Rows are points. Each copy is the shape, with its points in the same order, turned, moved and blurred by noise. Is it also mirrored, or only turned?
In the rows, 128 means zero.

Shape:
[[119 128]
 [123 126]
 [140 127]
 [141 120]
 [ 98 179]
 [126 124]
 [131 201]
 [110  89]]
Copy 1:
[[126 129]
 [127 131]
 [145 141]
 [150 134]
 [ 86 174]
 [133 131]
 [108 209]
 [125  91]]
Copy 1 is: only turned
Copy 2 (8 x 2):
[[117 145]
 [122 142]
 [139 146]
 [144 140]
 [ 92 190]
 [129 142]
 [119 217]
 [117 103]]
Copy 2 is: only turned

Shape (8 x 4):
[[123 118 144  98]
 [108 120 153 150]
 [123  72 122 108]
 [122 154  71 103]
 [168 106 151 167]
 [134 124  86 126]
 [191 121  87 126]
 [127 131 107 141]]
Copy 1:
[[ 90 136 153 112]
 [129 102 141 127]
 [ 74 116 125 161]
 [115 174  86 104]
 [153 131 163 168]
 [118 158  96 145]
 [126 191 123 172]
 [133 134 107 135]]
Copy 1 is: mirrored
Copy 2 (8 x 4):
[[131 114 133 102]
 [107 117 137 151]
 [139  73 105 116]
 [159 163  76 110]
 [161 102 155 176]
 [161 132  89 134]
 [211 125 113 140]
 [144 135 107 146]]
Copy 2 is: only turned
Copy 3 (8 x 4):
[[112 134  85 130]
 [ 96 119 110 172]
 [114  85  62 123]
 [159 107 146  98]
 [146 118  77 207]
 [158  92 123 130]
 [200 113  97 149]
 [144 106 125 155]]
Copy 3 is: mirrored
Copy 4, 8 rows:
[[143 135 158  97]
 [108 130 153 142]
 [122  84 153  99]
 [144 142  71  91]
 [158 103 150 166]
 [139 110  97 104]
 [196  90  97 123]
 [127 130 116 131]]
Copy 4 is: only turned

Shape:
[[149 156 140 138 168 147]
 [147 108 140 137 163 117]
 [171 150 115 124 169 141]
 [106  95 117 130  75  90]
 [162  84 134 180 144  94]
 [ 98 135 113 130 155 101]
 [ 80  93 114 131 127 126]
 [127  85 127 145 161  96]
 [137 104 239 145 148 152]
 [173 107 131 135 112 126]
 [109 142 115 129  85 120]
 [124 122 129 187 156 147]]
Copy 1, 12 rows:
[[129 146  78  87 125 112]
 [155 116 110 104 145 102]
 [160 144  68  90 132 135]
 [137 106 154 182 117 145]
 [176 101 109 145 129  73]
 [120 144 116 137 170 127]
 [103  94 127 152 155 141]
 [156 104 124 133 169  94]
 [107  99 152  54  94  65]
 [166 110 107 125  95 128]
 [115 137 121 162 109 151]
 [114 112  77 127 132  85]]
Copy 1 is: mirrored
Copy 2, 12 rows:
[[162 150 157 148 150 141]
 [152 118 138 148 153  98]
 [186 150 130 151 153 130]
 [ 89 101  73 138  90 117]
 [139  91 124 194 147  91]
 [101 158 104 143 163 111]
 [ 81 108  97 127 149 138]
 [116 103 118 163 161  92]
 [116 100 230 137 116 125]
 [161 101 118 153 105 120]
 [106 145  96 147  99 153]
 [126 120 139 190 163 153]]
Copy 2 is: only turned
Copy 3, 12 rows:
[[127 139 141 133 177 151]
 [147 107 140 108 161 120]
 [155 144 121 123 187 149]
 [142 105  98 112  66 103]
 [171  88 148 143 141  87]
 [103 121 100 112 151 106]
 [111  81  90 106 113 126]
 [139  80 130 103 143  86]
 [111  95 229 114 125 162]
 [179 129 134 124 122 130]
 [124 140  96 128  92 130]
 [125  87 128 162 162 140]]
Copy 3 is: only turned
Copy 4, 12 rows:
[[150 163 169 147 169 128]
 [154 115 154 134 169 107]
 [183 159 148 139 175 138]
 [117 103 100  94 101 100]
 [162  83 136 165 140  88]
 [115 144 111 127 177 105]
 [ 91 105 113 113 153 129]
 [137  91 126 135 171  96]
 [114 108 248 130 143  96]
 [175 114 148 119 119 123]
 [119 153 113 104 108 120]
 [122 125 149 183 150 129]]
Copy 4 is: only turned

Shape, 12 rows:
[[125 148 127  92 165 147 109 168 132]
 [132 167 109 126 139 134  97  93  95]
 [141  97 144 126 100  83 127 140 120]
 [150  88 111 118 141  93 152 107 171]
 [126 118 140 125  78 130 167 108 139]
 [123 101 116 150  91 126 196 112  90]
 [159 128 137 139 152 160  98 133  75]
 [146 185 136 145 167  99 122 117  72]
 [140 101 143 171  85 119 162 109 156]
 [ 77 117 165  89 188 151  89 133  99]
 [113  79 101 146  69  96 158 120 131]
 [ 91 119 135 138 177 134  90 169 128]]
Copy 1, 12 rows:
[[109 150 130  74 143 133 115 142 153]
 [117 156 116 116 132 113 101 103  82]
 [145  93 141 141 101  90 140 141 136]
 [140  95  90 137 131  78 140  94 177]
 [139 130 116 131  81 103 184 102 132]
 [154 116  92 142 110 103 208 123  95]
 [161 138 132 112 147 157 109 127  89]
 [134 175 138 137 173  88 110 137  82]
 [152 120  98 176  81 112 171 107 152]
 [ 70 116 166  93 173 165 128 121 126]
 [132  81  82 152  73  89 176 130 125]
 [ 91 123 124 123 157 159 111 163 146]]
Copy 1 is: only turned
Copy 2 (12 x 9):
[[112 137 147  98 142 136 175 101  86]
 [132 164 111 112 151 160 101  87 106]
 [151 112 152 108 123 107  99 158 126]
 [163 124 118  97 145  75 142 135 168]
 [153 153 145 119  99 141 118 152 171]
 [129 139 110 133 128 154 112 194 172]
 [150 110 123 115 171 178 123 119  89]
 [132 178 130 118 197 142  91 128  78]
 [180 139 143 150 115 120 117 157 180]
 [ 75  98 163 102 178 160 136  76 115]
 [137 115 108 136  89 103 103 168 173]
 [101 106 148 145 165 117 153  91  95]]
Copy 2 is: mirrored
Copy 3:
[[152 153 129 117 177 168 103 137 114]
 [135 168 109 110 130  93  99 119 100]
 [158  87 165 130 105 129 117 108 133]
 [156 105 123 132 130 136 144  58 159]
 [133 118 151  95  91 131 167 115 149]
 [144 106 156 108 103 104 205 111  96]
 [159 141 134 136 168  90 117 166 108]
 [163 189 164 139 137  88  98 107  84]
 [128 110 151 141  82 118 176 110 168]
 [ 94 126 144  98 217 137  82 127 107]
 [132  75 135 126  70 136 167  95 114]
 [111 127 134 160 184 163 104 122 109]]
Copy 3 is: mirrored

Shape (16 x 11):
[[114 129 125 145 134 114 166 130 132 109 167]
 [132 124 130 119  87 121  91 130  90 119  75]
 [113  98 128 117 156 147 148 131 140  97 131]
 [ 86 108  92 129 131 127 127  74 127 162 176]
 [144 119 123 101 142 190  87 154 137  96 173]
 [142 153 102 165 103 106 123  98  65 137 120]
 [112 164 116 166  90 114 108  91 155 112 108]
 [121 160 113 142 122 123  89 146 144  97 171]
 [134  88 154 146  99 129 112 125 171 125 127]
 [120 149 213 110 160 152 121 138 108 156 154]
 [ 96 172 126 100 115 124 137 153 163 128 165]
 [136  81 117  54 161  71 144  87 171 117 129]
 [110  89 143  90 148 142 147 142 132 111  81]
 [ 99 122 175  73  89 200 122 112 121 120 121]
 [142 150 143  96 106 146 143 124 111 152  71]
 [ 98 113  86 181 118 144 134 117 148 106 131]]
Copy 1:
[[129 125 111 151 147 125 178 127 132 104 178]
 [126 121 100 110 111 128 101 139  73  94  85]
 [134  97 125 119 160 146 151 136 150  85 154]
 [106  97  85 137 135 157 134  77 143 148 168]
 [146 125  95 112 143 186  81 169 153  81 185]
 [151 135  77 156 127 131 137 101  61 121 116]
 [125 152 103 181 117 124 123 100 134  93  93]
 [119 155  88 156 142 129 103 148 141  93 164]
 [146  92 148 145 102 112  99 129 150 107 138]
 [122 152 181 110 153 164 124 158 106 160 169]
 [ 95 167 100 128 125 132 152 156 172 117 156]
 [140  99 123  57 153  83 140  72 183  91 142]
 [120  89 151  87 151 145 146 152 136  86 116]
 [ 98 121 162  88  88 208 121 141 123  91 134]
 [149 134 133  88 106 157 144 133 105 124  80]
 [132  90  86 191 131 143 144 120 146  89 134]]
Copy 1 is: only turned
Copy 2, 16 rows:
[[ 93 141 154 144 136 124 159 101 135 126 168]
 [145 128 109 107 118  96 100 172 154  98 108]
 [ 95 114 135 106 161 165 142 121 148 109 132]
 [114 134 109 127 158 110 122  87 168 181 180]
 [119 139 136  73 153 191  96 130 115 109 171]
 [169 137  96 160 136  67 129 143 138 118 148]
 [135 160 112 170 116 117 101 111 196 104 136]
 [119 161 148 132 127 143  78 108 127  89 179]
 [121 104 164 126 103 156 108 136 187 129 127]
 [116 170 196  80 180 116 146 179 157 127 156]
 [ 77 192 147 112 110 131 115 113 135 121 147]
 [ 91  90 157  67 155  95 121  49 157 136  96]
 [ 81 112 125  85 160 139 138 148 156 118  77]
 [105 158 103  46 133 152 154 169 183 119 138]
 [143 169 113  96 133 112 154 162 149 129  79]
 [112 120 105 170 132 160 122 114 160 125 140]]
Copy 2 is: mirrored
Copy 3:
[[104 140 121 126 131 124 165 120 120  89 175]
 [122 118 127 102  93 141  90 143  91 111  81]
 [103 112 108 112 174 143 152 118 127  82 134]
 [ 72 118  91 151 139 102 122  78 122 146 169]
 [127 143 117 171 205 157 118 123  70  85 126]
 [135 141 104 100  68 131  94 110  98 123 161]
 [121 164 107 157  83 130 110 109 161  95 114]
 [117 179 123 168 136 117 111 142 104  76 147]
 [139 101 147 167 131 127 144 127 143  99 109]
 [106 156 208 115 167 169 136 103 100 133 146]
 [ 83 196 129 149 151 117 158 134 113 112 126]
 [114 107 119  81 185  46 149  94 143 107 106]
 [ 96 101 131  84 173 153 147 137 126 103  88]
 [ 86 130 145 137 153 184 155  87  76 124  65]
 [131 151 132  79 116 160 134 123 112 154  81]
 [105 115  75 160 115 149 130 131 146  92 150]]
Copy 3 is: mirrored

Shape:
[[128 148 171 168 138  62 139  58 115  91 148 114]
 [107 132 125 116 173 126 106  97  78 121 136 142]
 [170 103 110 107 129 128 147 164 119  93 143  82]
 [121  90  85 153 149 112 119 121 165 103 120 139]
 [161 120 106 157 124 136 115 108 147 147 142 165]
 [132 154 140 178 137 133 128 128 157  61  75 121]
 [137 172 132 132  73 138 128  97 124 112  73 167]
 [ 61 136 146 112 149 133 186 114 142 126 188 124]
 [172 158 109  87 104 110 134 119 121 184 127  97]
 [ 91 127 125  86 151 119 134 151 144 117 193 125]
 [131 151 159 120 140 153 147 138  95 117 115 121]
 [156 123  76 165 104 140 142 132 162 110 119 112]
 [122 120 127 142  91 107 159 112 127 143 131 119]
 [191 107 110 126 134 121 133 109 126 113 131 138]
 [166 139 122 148 139  88 144 166  48 124 178 135]
 [113 150 155 145 103 108 110  90 123  85 159  63]
 [117  88 185  94 178 128 101 146 128 119 162 120]]
Copy 1 (17 x 12):
[[121 173 177 153 123  72 148  38 120  87 142  96]
 [127 136 132 112 166 103  80  88  89 112 144 119]
 [185 105 129  99 116  96 131 155 135  85 122  82]
 [118 105  81 146 134 105 113 101 154  64 108 120]
 [166 139  98 139 123 136 101  82 164  89 127 157]
 [124 167 149 154 130 126 125 112 136  48  51 106]
 [130 196 126  95  89 129 122  87 128  99  68 162]
 [ 94 147 134 121 162 134 176 127 125 104 193 118]
 [194 170 105  89 126  88 124 119 163 164 123 116]
 [120 126 133 104 165 105 125 159 146  92 189 123]
 [154 147 161 111 142 138 126 125 100 116 106 123]
 [165 142  79 138 102 133 130 121 161  69  96 103]
 [138 143 112 134  93 110 155 107 138 126 131 124]
 [186 120 115 104 122 106 121  77 144  79 111 116]
 [212 139 145 147 122  72 106 129  81  91 170 134]
 [112 179 166 133  96 106 117 101 143 104 148  53]
 [123  76 191 110 170 113 100 126 151 113 154 115]]
Copy 1 is: only turned
Copy 2 (17 x 12):
[[125 152 169 184  97  65  97  73 110  90 143 121]
 [116 147 144 129 162 143 101  88  93 135 145 158]
 [160  98 120  97 124 128 154 161 112 121 158  92]
 [114  93  84 133 131 118 107 128 161 122 130 153]
 [152 115 103 155  86 137  94 126 136 153 123 174]
 [120 156 115 166 127 118 116 163 136  62  88 129]
 [144 185 133 141  72 154 142 114 145 113  76 162]
 [ 45 124 139 139  83 148 120 111  90 119 187 135]
 [157 155 134  96  82 117 125 123 102 199 118 110]
 [ 83 122 138 104 115 133 101 145 114 133 205 146]
 [121 144 155 133 121 156 144 140  81 114 113 141]
 [149 113  78 144  88 136 131 147 150 123 118 107]
 [119 122 137 155  77 119 150 109 131 148 136 122]
 [179  98 116 121 105 113 116 122 108 122 116 139]
 [179 136 139 163 141 104 167 126  71 159 188 145]
 [130 159 174 161 102 121  98 110 145 104 166  75]
 [100  92 193 114 149 124  90 161 101 136 160 156]]
Copy 2 is: mirrored

Shape:
[[110 119 112 139 129 111 120 130 131 135 138 115]
 [158 114 111 136 120 116 138 134 111 132 126  88]
 [132 115 162 116 125 121 117 132 123 116 112 117]
 [118 116 116 105 145 121   7 118 141 161 115 126]
 [133 107 112 110 116 125 135 117 114 108 155 143]
 [134 123 104 125 154 122 137 116 116 115 168 127]
 [121 111 124 109 149 114 141 129 134 118 116 133]
 [154 119 139 132 122 125 147 140 139 124 126 133]
 [112 203 106 120 117 130 117 119 113 113 112 141]
 [122 120 143 102 129 130 122 113 111 135 112  90]
 [131 110 115 135 133 119 136 109 116 125 115 149]
 [174 113 154 124 153 138 136 133 121 148 112 125]
 [122 116 118 137 127 147 141 150 106 111 116  95]
 [137 129 104 136 128 149 142 114 188 117 113 146]
 [143 110 118 111 128 124 142 151 117 161 133 146]
 [122 137 176 119 119 144 147 113 113 133 138 144]]
Copy 1, 16 rows:
[[121 132 106 132 125 117 122 143 143 135 139 133]
 [145 126  97 119 136 118 107 132 109 127 118 101]
 [155 142 142 130 106 149 122 150 133 112 123 120]
 [147 138 100 139  85 175  57 153 169 173 138 190]
 [151 113 133 119 124 115 133 123 118 123 163 142]
 [127 111 135 114 157 114 116 130 130 128 159 136]
 [154 127 126 124 140 128 142 152 144 116 132 143]
 [143 115 132 107 116 124 140 131 133 115 107 119]
 [110 181 117 115 130 140 123  83 140  99 133 168]
 [157 155 113 128 129 164 120 146 132 128 143 112]
 [149 121 128 147 138 126 144 121 130 131 125 147]
 [158 117 148 107 137 156 124 139 122 139  92 116]
 [121 137 105 124 132 139 133 154  99 108 128 119]
 [124  88 101 113 120 146 160 113 166 104 116 150]
 [155 126 127  96 125 116 146 138 119 160 118 141]
 [132 146 170 120 117 152 154 117 137 127 139 111]]
Copy 1 is: mirrored
Copy 2:
[[112 127 127 149 128  98 124 122 141 110 129 118]
 [141 129 111 163 114 128 118 127 120 122 128 102]
 [146 114 153 121 114 119 115 129 129 128 106 128]
 [109 104 120  97 132  45  43 100 148 166 141 119]
 [130 101 114 125 116 116 141 123 132  95 150 140]
 [121 111 107 134 144 124 147 106 123 105 151 123]
 [118 111 119 125 120 126 140 116 135 123  98 129]
 [144 129 121 142 126 138 137 145 132 137 122 145]
 [ 86 187 149  98 101 129 127  92 127 121 142 125]
 [124 102 150 133 101 125 122 116 133 138 119  93]
 [117 114 117 148 108 122 136 107 127 124 121 158]
 [142 107 121 141 134 149 118 138 108 174 122 137]
 [116 118 129 153 115 152 107 138 127  99 116 108]
 [119 149 105 133 128 144 130 116 190 139 127 161]
 [104 111  96 130 114 118 142 161 118 143 128 132]
 [123 109 178 130 116 129 158 141 127 141 142 142]]
Copy 2 is: only turned
Copy 3:
[[122 117 117 148 121 129 121 149 121 135 123 115]
 [163 120 137 123 120 140 138 147 106 124 114  99]
 [125 119 165 117 118 140 114 118 140 128 119 120]
 [ 79 120 134 117 150 157  34 160 107 182  87 111]
 [125 119 117 113  95 121 123 125  96 124 142 145]
 [126 128 101 118 136 124 131 133  97 124 154 126]
 [110 118 135 113 127 110 144 131 131 139 125 127]
 [153 115 138 115 121 131 136 129 139 136 125 144]
 [116 205 127 137 124 131 119 143 122 120 101 155]
 [121 137 160 130 116 139 124 109 109 141 112  95]
 [129 115 137 134 129 101 131 137 102 134 118 145]
 [161 113 168 108 153 144 136 122 118 158 125 130]
 [124 120 141 138 126 159 159 128 113 108 107 116]
 [134 121  88 119 132 117 140 118 144 156  84 161]
 [135 117 145 120 110 144 147 153 109 166 139 142]
 [136 141 162 143 110 133 124  90 132 143 149 155]]
Copy 3 is: only turned
Copy 4:
[[107 112 129 133 129 141 125 115 144 131 146 121]
 [141 108 146  95 129 158 122 133 158 114 134 122]
 [128 112 158 127 119 121 101 121 114 109 112 121]
 [113 116  78 148 121 123  57 112 130 191  96  86]
 [129 111 139 108 110 131 151 126 101 133 154 111]
 [140 124 130 111 144 128 150 116 120 136 167 115]
 [117 106 147 118 133 103 140 118 127 132 126 131]
 [144 118 165 132 111 129 141 132 136 120 126 131]
 [100 173  87 122 111 112 136 158 123 108 132 143]
 [109 124 148  97 142 141 101 120 118 118 109 123]
 [131 104 128 115 113 126 141 115 120 135 133 152]
 [169 118 166 122 140 133 119 132 129 138 101 144]
 [125 102 133 116 146 149 140 131 133  86 119 122]
 [127 139 135 138 100 117 182 101 152 137 101 123]
 [130 102 156 128 132 142 141 158 122 157 129 135]
 [125 147 167 136 122 139 127 124  80 116 127 148]]
Copy 4 is: mirrored

Shape, 15 rows:
[[137 116 155 143  94  90  61 106 127 150  88 115]
 [168 118 144 116 128  98 127 132 106 110 110 106]
 [124 127  47 160 115 150 112 104 171  61 157 154]
 [113  87 100 132 147 113  94 102 173  84 130 107]
 [156  87 144 130 108 139 114 145 151 161 127 131]
 [146 170 105 145 129 134 131 110 125 130 150 102]
 [132  73  68 146 157 191 130 132 145 117 107 161]
 [127 102 184  99  94 111 138 101 129 140  81 117]
 [144 173 104 115 157 138 141 107 103 164 150 156]
 [167  98  68 108 127 196  93 109 142 105 131 132]
 [110 177  92 127 148 134 168  92 139 166 152 107]
 [152  95 162  96 129 106 110  93 120 103 156 135]
 [137 113 158  77 112 103  94 153 138 135 102 134]
 [ 87  75  89 121 124 154 110 125 122  79 158 126]
 [159 142  71 102 128  83 175 109  99 172 146 122]]
Copy 1, 15 rows:
[[ 91 132 139 138  72  84  99 127 132 128  90 112]
 [161 115 161 145 107 112 149 130 129 120 109  94]
 [135  92  63 140 160 128 148 125 186  40 108 161]
 [103  80 135 139 151 109 123 102 185  68 105 105]
 [131 109 123 110 106 131 134 135 180 160 104 121]
 [152 144  94 162 123 137 129 125 142 102 155 108]
 [145  78  91 122 193 160 125 130 175 121  64 131]
 [102 151 159 111  97 106 168 103 134 151  90  93]
 [170 158 105 135 149 160 112 101 125 131 155 142]
 [172  97  66  88 147 146 113 124 174  87  79  98]
 [135 144  85 163 151 163 139  76 142 121 174 113]
 [151 130 162  91 133  82 136 110 156 104 123 117]
 [121 117 173 100  79 144 133 122 139 122 101 113]
 [106  74 112  90 186 126 144 135 147  76 121 116]
 [181 102 100 151 119 136 151  69 102 141 169 133]]
Copy 1 is: mirrored
Copy 2, 15 rows:
[[145 100 132 124  67  85 100 107 125 169  93  94]
 [153 133 135 131 104 120 152 102  86 127 117 101]
 [101 152  64 171 113 108  92 114 163  68 166 153]
 [112 120  83 129 137 110 115  88 157  96 121  92]
 [155 111 145 124  97 158 114 109 150 156 152 111]
 [148 170  90 160 132 109 117 152 111 141 136 117]
 [108 133  95 166 119 204  81  83 142 109 147 151]
 [171  72 142 104  97 137 138 140 103 139  82 112]
 [148 171  96 137 151 130 112 139  92 172 127 178]
 [139 154  73 125 103 168  63  95 117  91 163 130]
 [139 162  57 146 164 133 129 174 122 160 120 140]
 [171 101 123 106 136 102 121  88 105 115 137 129]
 [134 121 164  76  89 120 125 113 111 133 108 117]
 [ 79  99 104 135 146 135  84 112 112  79 163 120]
 [132 151  65 122 120 134 186 133  78 182 142 154]]
Copy 2 is: mirrored

Shape (16 x 12):
[[147 157  88 125 132 160 136 145 125 149 121 124]
 [109 108 147  83 125 181 168 147 159 126 119  96]
 [139 119  94 143 123 165 163 162 156 105 151 119]
 [ 85 148 151 122 130 120  89 109  96 145 166 110]
 [156 154 130 107 105 127 168 111 119 100 149 101]
 [132 129  86 151 193 113  85 183 150  88 104 153]
 [170 147 121 160 177 182 105 121 125  91 137 165]
 [144 137 128 147 125 104 127 149 138 139 164 105]
 [109 154  91 111 173  99 108 135  87  82 162 169]
 [ 99 116 158 115 123 112  97 182  87  93 113 181]
 [137  85 150 166 128  92  86 143 136  86 103 108]
 [123 141 159 113 181  98 174 123  94 176 147 161]
 [103 144 102 117 184 176 129  96 115 135 143 132]
 [139  97 155 107 136 152 140 177  93 131 146 102]
 [165  99 141 109  99  92  85 111 130 142 178 115]
 [118 180 157 106 136  95 168 176 166 145 119  99]]
Copy 1 (16 x 12):
[[155 137 144 117 144 104 113 123  76 123 124 167]
 [148 117 185 144 141 123 139 151 152 159 175 139]
 [167 133 167 151 155 124  76  98 127 152 131 133]
 [ 80 167  94 101 129 138 148 139 115 120 157 111]
 [116 119 162 125 128 116 135  80 104 118 141 109]
 [180 126 101  91 119 175  77 147 119 119  62 157]
 [181 126 134  56 141 147  57 128  72 126 131 104]
 [122 159 128 140 115 120 108 121  98 129 104 107]
 [134 153  97  42 144 133 130  84 130 104  92 138]
 [145 141  90  67  73 115 100 135 189  87 145 141]
 [133 100  82 144  90 172  96 143 133 105 123  91]
 [134 161 138  81 167  78 156 165 129  72 116  92]
 [145 142 123  72 199 133 126 136  95 141 151 137]
 [178 166 139 138 109 127 140 135 143 119 169 120]
 [112 132  98 131  87 108 153 124  96 160 114  79]
 [106 142 203 142 115 128 151 154 140  84  97 147]]
Copy 1 is: only turned
Copy 2 (16 x 12):
[[102 148 114 151  89 140 111 157 159 152 133 132]
 [128 110 205 136  85 131 101 175 132 138  95 143]
 [109 103 140 135 128 155 100 167 139 172 136 168]
 [ 87 124 137 148 110 146 152 126 121  63 137  94]
 [142 125 130 122  78 155 122 140 129 105 142 184]
 [113 108  77 138 163  89  58 165 131 152 138  86]
 [113 139 103 181 134  83 109 111 113 169 159 144]
 [120  89 108 129 124 150 135 145 168 112 138 137]
 [ 93 121  81 125 106 128  95 147  81 109 194  99]
 [ 87 119 151  95 130  68  89 152 133  85 191 102]
 [131 101 127  94 181  97  87 108 148  94 120 122]
 [ 96  81 105 114  37  93 169 149 124 114 141 106]
 [ 85 144 126 171  86 130 127 134  90 151 120 105]
 [ 94  79 173 129  85 123  89 122 163 120 145 135]
 [158 110 141 116 128 160 155  98 164 100 168 100]
 [136  83 118 135  79 117 122 217 159  83 106 144]]
Copy 2 is: only turned
Copy 3:
[[135 134 157 145 113 126 135 170 102 144 137 126]
 [166  98 138 133 115 134 111 168 195 116 142 131]
 [141  94 148 127  93 127 143 192 124 111 134 173]
 [ 90 132 158 119 166 132 149 101 161 159 123 139]
 [126 105 102  93 108 118 138 157 135 168 140 135]
 [ 84 128 110 215 121 129 130 144  90  97 132 181]
 [113 173 135 119 135 113 100 149  76  98 122 175]
 [102  85 158 135 112 109 150 122 123 147 112 149]
 [ 98 162 102 154 155 120 167 128 110 156 169 198]
 [ 79 126 128 147 137 162 129  94 133  98 206 173]
 [ 57  67 113 145 133 135 120 106 118  82 111 157]
 [150 174 133 128 103  98 192  78 155 124 144 129]
 [142 178 134 139 167 121 144 163 133 124 115 141]
 [132  74 155 121 131  87 131 124 143 111 184 142]
 [140  69 140 111 142 136 138  72 111 163 103 149]
 [103 112 133 169  52 110 142 134 180 155 137 124]]
Copy 3 is: mirrored
Copy 4:
[[115 142 121 106 147 119 113  91 147 117 116 151]
 [104 163 126 136 169  85 105 153 125 159 167 113]
 [102 163 172 153 160 116 140  99 134 131 134 123]
 [151  74 112 117 100 116  95 133  92 158 111 125]
 [104 135 140 135 100 103 128 111 157 192 128 144]
 [ 96 120 158 125 111 117 156 141 136  35  88 140]
 [ 74  91 123 177 121 141 135  95 147  82 147 167]
 [166 127 147 142 112 113 129 113 142 138 113 118]
 [ 89  94 156 107  64 132 128 122  89 104 101 168]
 [104 133 138 141  88 181 113 190  93 116  91 145]
 [126 115 122 159  92 134 178 166 151 121  93  80]
 [176 132 123  99  86 126 137 144  99 137 164 203]
 [ 92  86 104 110 135 102 122  94  93 112 161 156]
 [133 183 112 169 111 127 108 139  96 142 128 133]
 [163 112 136 145  66 146 108 121 146 145 139  75]
 [158 151 150 106 142  66 103 175 160 151 108 172]]
Copy 4 is: mirrored
